Every row gives one point. The last column is the point's height on a tilted bowl or saddle (a function of degree 2), plus a little noise. Along how many of its main directions does it bend up, bend down or stay straight?
(in the rows, 128 means zero)

Points (16 x 4):
[[197  52  93  17]
 [132 155 134 122]
 [184 119 173 139]
 [133  98  82  86]
 [147  84  74  61]
 [144 189  66 140]
 [ 48 143  35 175]
 [205 150 119 100]
 [158 178 149 121]
 [145  60 139 105]
 [ 85 158  71 149]
 [110 140  61 126]
 [153 126 139 120]
 [200  85  98  49]
 [128 146 138 123]
 [154 125 208 166]]
Directions: 1 up, 1 down, 1 straight

Points (18 x 4):
[[ 80 113 161 131]
 [135 120  86 152]
 [114  92 127 146]
 [112 123 161 119]
 [115 114 192  57]
 [134 131 152 135]
 [132 168 132 167]
 [149 131  94 151]
 [135 137 141 151]
 [154 142 227  52]
 [151 136  85 148]
 [129 130 139 147]
 [172 135 176 140]
 [127 115 104 158]
 [ 81 148 100 182]
 [ 91  56  66 224]
 [128 154 117 167]
 [100 249 122  60]]
Directions: 1 up, 2 down, 0 straight

Points (25 x 5):
[[132 186 136  97 105]
 [152 129 164 141 136]
 [171 128 168  94 132]
 [121 206 141 131  87]
 [207 131 130 229  65]
 [189 166 116 210  71]
 [157 111 193 157 133]
 [ 67  69 199 177 136]
 [154 171 119  82 102]
 [135 125 105  88 124]
 [129 135  67 148 100]
 [ 84 147 145 167 116]
 [144 138  88 167 105]
 [133 170  83 157  89]
 [ 29  86 175  91 164]
 [153 173 148  69 106]
 [169 110 135 142 129]
 [155 112  86  89 114]
 [172 102  73 106 109]
 [102 155 128  98 126]
 [152  49 191 191 105]
 [ 89 129  94  88 113]
 [159 212  85 120  59]
 [ 97  96 122 132 136]
 [136 209   7 106   7]]
Directions: 0 up, 3 down, 1 straight

Points (44 x 7):
[[135 108 108 151 110 165  94]
 [ 39 110 139  92 144 115 105]
 [ 77 135 155 130 135  97 145]
 [164 114 117 202 167 117 103]
 [111 125  84 139 145 145 105]
 [121 114  99 184 166 101 103]
 [157 127  61 149 116 142  96]
 [152 117 191 121 178 112 138]
 [105 134 104 142 103 163  92]
 [125 109  59 237 168 179   9]
 [145  76 170  80 120 144  90]
 [140  92  95 156 135 168  84]
 [117 116 148 108 214 108 129]
 [ 75 150 151  56  80  81  91]
 [129 133 159 133 124  88 145]
 [ 72 127  97 105 107  77  93]
 [ 53  68 173 206  90 131 193]
 [ 77  76  80 159  61 153  33]
 [ 58 122 140  75 140 102 113]
 [144  96 148 136 145 115 127]
 [125 113 175 140  92  78 132]
 [154 115 147 162 120 140 125]
 [142 189  92 173 145 150 106]
 [172 121 105 192 141 155  94]
 [172 129 249  70 135 130  90]
 [221 167 149 110 161 114 166]
 [115 207  60  72  39  95  37]
 [ 85 112 102 117 160 159 100]
 [ 95 144 158 106 158 144 143]
 [168 144 160  71 171 118 159]
 [ 73 125 196 155 112 137 176]
 [141 115 135 198 108 191  88]
 [146  49 160 149 150 188  69]
 [127 207 106 175  98  78  84]
 [100  89  90 100  94 127  75]
 [156 132 152 185  85 115 117]
 [233 168 103 186 103 162  68]
 [128 164 140 130  94 174 101]
 [169  95 213  93 177  75  90]
 [ 42 117 113  60  99 102  67]
 [131  53 123 138 148 101  79]
 [ 91  97 167 149 129 136 150]
 [136 141 136 121 165 120 152]
 [101  59 116 136 153  47  63]]
Directions: 1 up, 5 down, 0 straight

Points (75 x 9):
[[130 199 146 143 172  72 108 164  81]
 [107  91 122  75 141  98 142 132 154]
 [175 207 137 146  95  94 153 149 108]
 [ 96 128 151 170  78 114 130 106 113]
 [114  57 112 161 140  82 160 164 153]
 [191 134 115  52 147 149  87  98 134]
 [173 140 126  73 134 132 154 114 127]
 [135  66 111  77 192 167 111 187 144]
 [111 115 111 140 116 175 106 113 121]
 [156  78 128 120 107 132  52  83 124]
 [150  65 152  92 203 123 119 120 120]
 [101 207 143  82  88  54 109  38  86]
 [ 75  89 115 196  81 114 152 120 163]
 [183 114 153 137  96 208 187 125 143]
 [133 136 112 104 151  36 139 101 159]
 [183 136 163  75  47 123 176 138 123]
 [119 103 149  94 112 127 149 192 133]
 [146 108 115 108  80 124  63 120 146]
 [180  93 126 219 201 139 105  73  74]
 [165 138 131 118 166 103 115 131 105]
 [ 48 148 125 151  68 140 169 115 142]
 [ 69 120 104 115 109 147 197 132 167]
 [163  65 167  56 231  67 142 124 171]
 [ 91 159  92 203 124  96  96 125 127]
 [ 86 159 112  60  79 130 154 130 123]
 [142  74  65 147 139 107  80  93 164]
 [152 142 137 161 168 136  97  42  85]
 [197 126  52 152  83 112 106 179 190]
 [ 98 112 134  52  82 102 135 173 154]
 [199 100 121 114 120 135 185 100 151]
 [162 143 144  80 125 102 187  78 146]
 [157 224 163  99 144 167 123 147  67]
 [127 122 191 162 153 146 113  75  58]
 [179  77  97 155 133 103 121 145 129]
 [102 222  71 248 189 181 162 151 245]
 [ 90 138 136  47 161 165  74  58  97]
 [194  62 108 173 133 116 159  84 135]
 [203 155 136  81 109  41  73 151 133]
 [112  83 164 229  72 114  46 124 115]
 [176 147 143 180 158 128 160 135 107]
 [213 106 148 165 207 128  53 148  41]
 [189 141  71 144 166 167 116 106 151]
 [155 120  66  23 147 106  68 101 236]
 [126 161 111 112  66 146 179  93 140]
 [ 99 140  78  99 134 109 130 180 170]
 [128 207 144 122 143 150 107  75  69]
 [ 94  88 161 134 151  95 102 115 101]
 [ 72 127 151 120 141 112 122 120  98]
 [112 176 109 115 103 117 137 153 129]
 [130 179 184  92 183  99 126  66  81]
 [152  31 123  72 112  80  43 162 229]
 [126 235 183  65 180  36 116 173  66]
 [ 92  73  79 101 153  95 105 175 189]
 [132  95  95 129 140 128 132 127 145]
 [122 107  63 235  95 123 107 101 154]
 [177 140 158 153  50  70 166  91 118]
 [186 136  69 130 139 113 182 153 182]
 [109 175 133  88 179 150  48 145  96]
 [140  93  69 112 191 168 154 119 180]
 [ 74 109  56 173 171 100  68  94 162]
 [169 211  45  64 124  76 181 116 220]
 [126  94 146 155 123 106 158 138 125]
 [163  74 111  78 140 103 131  53 180]
 [168 106 135 116 167 185  66 162  97]
 [128  80 195 155 124 108  51 151  84]
 [ 93  95 180 116 103 201 148 159 122]
 [144 183  74 157 126 204 158  93 177]
 [143 157 117 147  70  62 167 110 137]
 [137 119 144 153 162  95 168 107 126]
 [ 83 133 194 100 117 138 170 177 103]
 [157 103  99 144 113 165 249  82 239]
 [169 153 109  98 170  83  90 122 136]
 [111  70 114  71 160 189 158  94 153]
 [165 112  88 144 122 209  94 153 150]
 [126 103  76 183  47 212 103 157 220]]
Directions: 3 up, 1 down, 4 straight

Points (73 x 9):
[[145 121  74 160 126 164  81 127 139]
 [160 101 225 121  99 114 146 178  50]
 [146 172 138  87 194 145 123 120 149]
 [ 77 101 108 138 124 136 115  98 103]
 [151  79 175 185 132 188 157 145 163]
 [150  79 162 130  76  75 133 133  62]
 [147  80 110  79 165 120 143  73 158]
 [133 123 186 138  84 140 118 167  96]
 [179 102 134 156 108  88  99 108 103]
 [125 129 164 169  88 178 133 109 173]
 [ 78  85 141 110 197 107 121 120  48]
 [ 97  77 136 132 143  96 104 131  61]
 [ 92 134  66 135 123  75 228 125 135]
 [125 182  45 122 125 128  60  37  85]
 [170 132 140  86  77 160 203 167 143]
 [112 122  88  74  85  65 225 102 134]
 [117 104 113  88 102 207 124 102 208]
 [ 77 109 125  87 185 177  99 104 109]
 [146  91 136 138 144  98 176 105 111]
 [144  49 148 125 128  53 189  55  59]
 [149 171  96 119 140 109  94 142 134]
 [164 112 158 179 219 117 219 167  71]
 [105 112 187  84 118 102  79 137  48]
 [101  88  93 160 143 171  78 128 113]
 [162 115 108 197  94 186 175 108 202]
 [143 120 101 135 135  90 121  92 125]
 [117 160 128 125 156  57 177  53  74]
 [ 98 168 183 145 195  61  89 145  66]
 [111 161 177 162 145  88 133 139  94]
 [151 105 158 140 152 121 140  97 115]
 [214  91  55   7 103 156  64 169 160]
 [ 80 120  35 121 144  96 123  89 123]
 [124 156 179 107  90 123  84  94 101]
 [179 141  83  67 213 127 167  89 172]
 [129 126 103 205 147 162 121 122 126]
 [130 148 198 189 191 167 133  77 121]
 [106 179  62 175 173 105 144 103  96]
 [155 134 111 189 154 110  77 125  83]
 [147 130 155  81  68 152 139 183 103]
 [202  90 106 161 131 114 124 123 143]
 [116 161  79 112  29 110 112 133 104]
 [183 209 106 143  84 182  93 145 146]
 [150 139 109  77  79 107  90 120 116]
 [167 208 100 162 122 125 149 158 144]
 [100 126 173 134 105 123 126  97  97]
 [113 167  90 147 184 151 135 172 147]
 [161  92 182 186  53 154 112 211  34]
 [ 82 143  70  95 120 201 194 152 219]
 [150  85 119 142 212  76 133 143  93]
 [154 123 157 180 110 179 128 137 165]
 [119  14 151 110 102 167 131 195  92]
 [168 121  80 128 145 126 163 119 175]
 [ 90 134 120  66  77 122 116 120 100]
 [ 73 125 155 137 110 118 217  92  97]
 [160 135  80  92 115 147 169 127 189]
 [ 72 183 192  62 106 189 134 100 151]
 [ 96 172  94 112  64 120  96 164  99]
 [128 111 148  81  70 153  63  85  96]
 [135  97  80  86 102  38 142  73 151]
 [ 96  89 121 102 158 139 119 155 117]
 [111 135 103 159 168 202  98 125 162]
 [112  60  98  84  77 202 140  80 231]
 [104 171 106 117 100  97 129 169 127]
 [216 123  67 104 110 114 170  86 195]
 [107 234 153 111 150 120 185 110 155]
 [148 134 131 121  99  85 156 104 123]
 [126  85  98  81 114  94 119 154 131]
 [192 165 162 177 188 147 114 108 136]
 [144  56 129 120 140 141 164 127 156]
 [141 172 121 118 115 109 108 128 133]
 [ 72 111 196 151 161 110  85 121  14]
 [157 138  91 120  69 137 104 209  90]
 [152 183 117 141 132 127 153 168 151]]
Directions: 2 up, 4 down, 2 straight

Points (69 x 9):
[[137  99  98 141 188 119 159 130  90]
 [110 102 138 104 113 127 163  46 133]
 [129 133 116 104 166  94  88  58 109]
 [139 162  84 105 151 155 194 144 112]
 [154  76 144 138 140  84 189 210  68]
 [165  28 124 184 171 157 161 238   7]
 [154 178 164  90 188 165  40 161 117]
 [125  39 122 129 115 141 135 121 145]
 [129 117 145 143 101  75  88 118 143]
 [103 145 165 166 141 141  24 145 196]
 [148 135 117 162 132  50 116 153 129]
 [177 136  42 141  90 155 185 104 155]
 [ 99  72 176 120 146  70 120 172  93]
 [220 141 177  92 161  70  44  51 110]
 [162 145 192 124 173 153 139 129 100]
 [167 211 125 148 143 161 125 184  79]
 [ 56 130  94 170 229 125  57  85 147]
 [163 133 158 159 134 131 150 138 121]
 [136 169 119 120 159 123 222  91 102]
 [ 69 142 158 148 100 195 169 148 121]
 [119  77 154 181 193 157 224 167  39]
 [115 136 136 107 148 145  74 158 131]
 [101 112  99 142 145  62 103 125 135]
 [ 92 139 145 120 135 177 157 116 129]
 [119 185 141 165 107 125  81 166 144]
 [174  76  84 154 192  30 103 107  48]
 [115 157 145 153 188 221 136  95 109]
 [ 57 111  77 161 141 110  94 155 175]
 [119  86 191  39 100  91 101 170  72]
 [174 106 159 109 141 123  90 114 120]
 [ 60 149 179 108  49 145  55 113 131]
 [116 138 123 125 165 100 106  87 124]
 [ 36 122 124  21 186 144 155  95 162]
 [ 59 132  70 165 191 125 182 151 107]
 [179 115 182 127 159 142 135 153  91]
 [129  52 133 154 150 151 188 146 105]
 [135 141  94  74 137 144 145 124 140]
 [110 145 100 139 100  96 162 138 149]
 [158  76 190 137 163 144  78 114 133]
 [133 220  69 118 107 171  90 137 112]
 [119 109 217 148 148 163 204 199  35]
 [183  69 118 179 177 191 156 103 118]
 [165 153 137 182 129 131  92 139 160]
 [113 156 125  36 188 109 190 117 131]
 [105 130 123 113 159 146 140 121 126]
 [157 139 151 147 139 125 192 113 108]
 [ 53  84 129 105 175  82 113 108 125]
 [ 79 133  62  78 164 100 116 217 143]
 [133 167 174 138 192 107 198  97  90]
 [163  37 128 146  81 114  74 132 156]
 [123 184 187 165 112 226  86  68 156]
 [162  96 104 156 134 107 141 151 121]
 [  7  86  81 100 132 142 103  61 224]
 [141  92 138 127 175 161 151  45 118]
 [ 88 107 122 120 148  78 146 126 131]
 [140  87 124 156 147 112 108 142 134]
 [162 145 158  72 133 158 230 133 106]
 [169 171 138  88 120 124  87  68 118]
 [140 112 146 161 116 109  99 151 151]
 [133 138 110 133 134 151 146  77 136]
 [ 52 178 101 134  42 157  97 106 158]
 [101 136  61  90 135 175 139 197 146]
 [149 133  91 161 136 114  58 106 164]
 [190  96  79 185 155  85 152 136  92]
 [172 189 156 190 170 129  97 125 149]
 [163 126 114 137  23 113  26 130 174]
 [144 159  61 123 157 222  90 197  94]
 [110 133 116  61  83 143 155 158 163]
 [ 83 132 110 107 101 130 114 123 165]]
Directions: 2 up, 3 down, 3 straight

Points (77 x 9):
[[116 144  71  55 119 125 134 104 174]
 [ 32 179  82 120 118 159 168  93 198]
 [207 109 156 103  95 128  83 174  82]
 [138 131 126 118 118 154  97 165 111]
 [108 127  94 151  73 100  84  99 124]
 [134 111  60  98 154  76 131 142 136]
 [139 110 124 118 126 156 132 105 106]
 [160 129 154 134  83 128 121 116 100]
 [125 195  90 161 168 140 129  41 149]
 [ 38 153 132  18  61  79  91 125 195]
 [120 162 210 202 137 169 180 121 103]
 [125 147 146 143  95 173  81  84 110]
 [ 80  56 128 128 124 118 170 201 149]
 [119 217 127 126 123 135 154 122 181]
 [191 126  82  71  94  80 151 102 146]
 [114  72 205 165 185  60 101 137 137]
 [ 78 100 147 144 101 103 167 127 130]
 [152 144 249  98 129 112  99 102 124]
 [213 134 116 137 154 125 140 170 105]
 [114 190 180 172 109 113  98 132 132]
 [177 132 122 113 115 215  93 133 130]
 [ 97 134 124 127  86 101 116  85 134]
 [ 81 147 123  91 143 230 116 150 162]
 [ 87 108  70 133  70 110 126 158 140]
 [139  87 123 140 146 113 117 149  98]
 [108  79 127 129 138 110 133 118 113]
 [ 80 111 146 123 199  95 125  96 148]
 [177 157 110 114  97 192 184  83 147]
 [162 132 105 104 127  72 149 116 130]
 [122 116  82 106 124 139 110 183 130]
 [163 130 116 170 123 147  88 103  93]
 [144 142 118 136  92 152  55 100 122]
 [113  72 101 159 192  76 125  81 127]
 [138 168 128 144 222  51 171  95 190]
 [167  62 139 127 143 126 148 161  99]
 [144  93 144  81  73 172 191 138 140]
 [233 154 159  71  86  58 180 140 148]
 [127 177  88 151  34  13 149 172 192]
 [116 125  93 152  80 118  77  54 130]
 [154 168 124 104 135 126 183 148 158]
 [174 181  45  96 113 126  53 153 163]
 [123 191 157 104 116 145 135 135 145]
 [149 139 121 121 107 133 119 148 109]
 [168 109 208 151  35  79 150 142 120]
 [174 120 123 159 140 151 134 105  92]
 [183 159  75 125 113 157 123 175 139]
 [208 190 147 171 141 153 174 126 143]
 [137  84 102 126 160 192 121 129 121]
 [ 97 137  81  80 174  53  84  73 175]
 [ 84 114 162 196 104 137 121 126  86]
 [106 128 117 142 118 155  76 185 122]
 [177 115 112 161 215 201 134 174 144]
 [162 139  66 125 133  95  51 104 126]
 [154  59 138 137 173 180 131 125 106]
 [104 153 136  76 176 104 117 114 144]
 [200 121  82 158 156  79 101 108  91]
 [182 115 179 133 166 139 135 101  96]
 [131 116 119 108 134 116 172 113 131]
 [116  60 152  91 103 191 112 105 120]
 [ 63 169  99  92  96  61 165  44 249]
 [135 163 198 155  90  65 178  98 168]
 [ 50 154 147 142 136 240 185 124 121]
 [109 113  98 168 152 157 130  64  98]
 [108 139 120 148 150 170 145 155 129]
 [175 101 184 187 180 107 168 145 119]
 [203 169 220 140 140 129 143 124 128]
 [151  17 100 100 104  94 159 119 133]
 [166 124 144 158 217  96 143 157 123]
 [122  82 159 178 120 127  64 175 100]
 [112 159 107 113 126 177 112 171 148]
 [ 89 176 141 137 140 142  30 206 167]
 [185 148 135 146 155 172 110 157 113]
 [126  54 143 123 105 130  44 118 118]
 [100 170  33 102 152 114 114 170 203]
 [155 126 111 194  27 160 107 163  84]
 [121  86 135 116 175 120 108  65 114]
 [145 118 150 112  74  89 138 116 117]]
Directions: 5 up, 1 down, 2 straight
